Every row gives one point. Each copy is the shape, with its points in the same order, turned, moved and blurred by noise. Say if it was mirrored as well.

Shape, 8 rows:
73,57,6
13,30,-27
35,8,51
2,-85,9
-3,-15,-19
-5,-29,-35
-27,-24,7
-13,19,-28
Copy 1, 8 rows:
55,-64,-38
13,-4,-26
37,-55,36
48,43,73
15,25,13
19,44,13
-6,18,43
-4,13,-15
Copy 1 is: mirrored
Copy 2:
41,66,-44
47,-8,-21
-17,41,2
-63,-53,-19
12,-33,-20
2,-56,-26
-12,-35,11
38,-24,-14
Copy 2 is: mirrored
Copy 3, 8 rows:
-9,91,1
-7,26,31
-28,38,-52
33,-50,-54
5,-17,6
21,-26,11
-19,-37,-15
-16,-2,33
Copy 3 is: mirrored
Copy 4, 8 rows:
7,82,-25
29,12,-21
-34,42,32
-67,-54,3
-1,-25,-9
-6,-42,-22
-7,-36,23
34,-11,-5
Copy 4 is: mirrored

Shape:
39,13,12,6
-54,60,34,24
-30,-9,-7,-7
-37,-36,29,5
-40,-11,-13,28
-20,5,-28,-54
-33,45,1,-74
Copy 1, 7 rows:
-24,21,-26,18
24,-72,-54,26
28,-19,0,-18
59,-2,6,12
23,-40,23,4
12,-9,-22,-64
20,-22,-75,-65
Copy 1 is: mirrored
Copy 2, 7 rows:
-16,17,21,6
-10,-29,-50,78
27,-32,-20,-7
67,-34,-7,7
28,-14,-43,-7
-20,-74,-11,-24
-36,-94,10,18
Copy 2 is: only turned
Copy 3:
5,-6,43,24
-46,-25,-43,54
-13,-15,-17,-17
-28,27,-18,-29
8,1,-42,-10
-12,-62,8,-47
-50,-85,13,-12
Copy 3 is: mirrored
Copy 4, 7 rows:
-1,-3,33,-34
-71,2,-47,-26
-3,5,-13,24
24,18,-42,0
-17,37,-20,21
-6,-38,2,48
-34,-76,-16,26
Copy 4 is: mirrored

Shape:
11,4,19,19,-10,19
64,-1,13,-4,5,13
9,5,18,-5,-8,-17
-5,-18,9,-17,-45,-6
52,5,-34,-10,0,23
8,-17,17,24,-47,19
-9,-4,35,23,-35,7
-2,18,-6,-5,-39,18
10,-60,-113,12,-38,20
-8,17,38,26,16,-41
-18,-13,29,4,21,4
Copy 1:
1,-7,-4,-24,-34,2
51,16,6,-33,-14,-5
18,7,-40,4,-28,-13
16,-35,-30,7,-19,-29
20,13,30,-9,0,-25
6,-45,-15,-35,-31,-3
-2,-29,-36,-24,-41,6
-2,-23,-8,-16,-43,-32
-26,-65,48,14,67,-42
-9,24,-72,-14,-32,9
-4,2,-26,19,-31,25
Copy 1 is: only turned
Copy 2:
-2,-2,10,1,22,26
-4,0,26,-15,41,-30
-17,-17,17,-6,-7,4
9,-55,4,6,-4,11
-23,-13,-9,9,57,-30
15,-36,4,-10,29,39
10,-22,18,-7,5,49
-12,-37,9,28,21,21
-15,-75,-105,3,58,-13
-38,13,22,-27,-29,30
6,16,-5,2,-21,19
Copy 2 is: only turned
Copy 3, 11 rows:
-3,-2,28,-3,-23,4
2,-25,37,39,-37,37
-15,-5,-4,12,-10,19
4,27,0,-3,10,38
50,-18,21,37,-36,25
1,33,34,-17,-22,24
-23,27,22,-19,-11,8
21,27,14,11,-1,-2
121,30,-18,-28,-54,53
-51,-16,-24,-1,-28,-4
-13,-30,5,-26,-3,9
Copy 3 is: mirrored
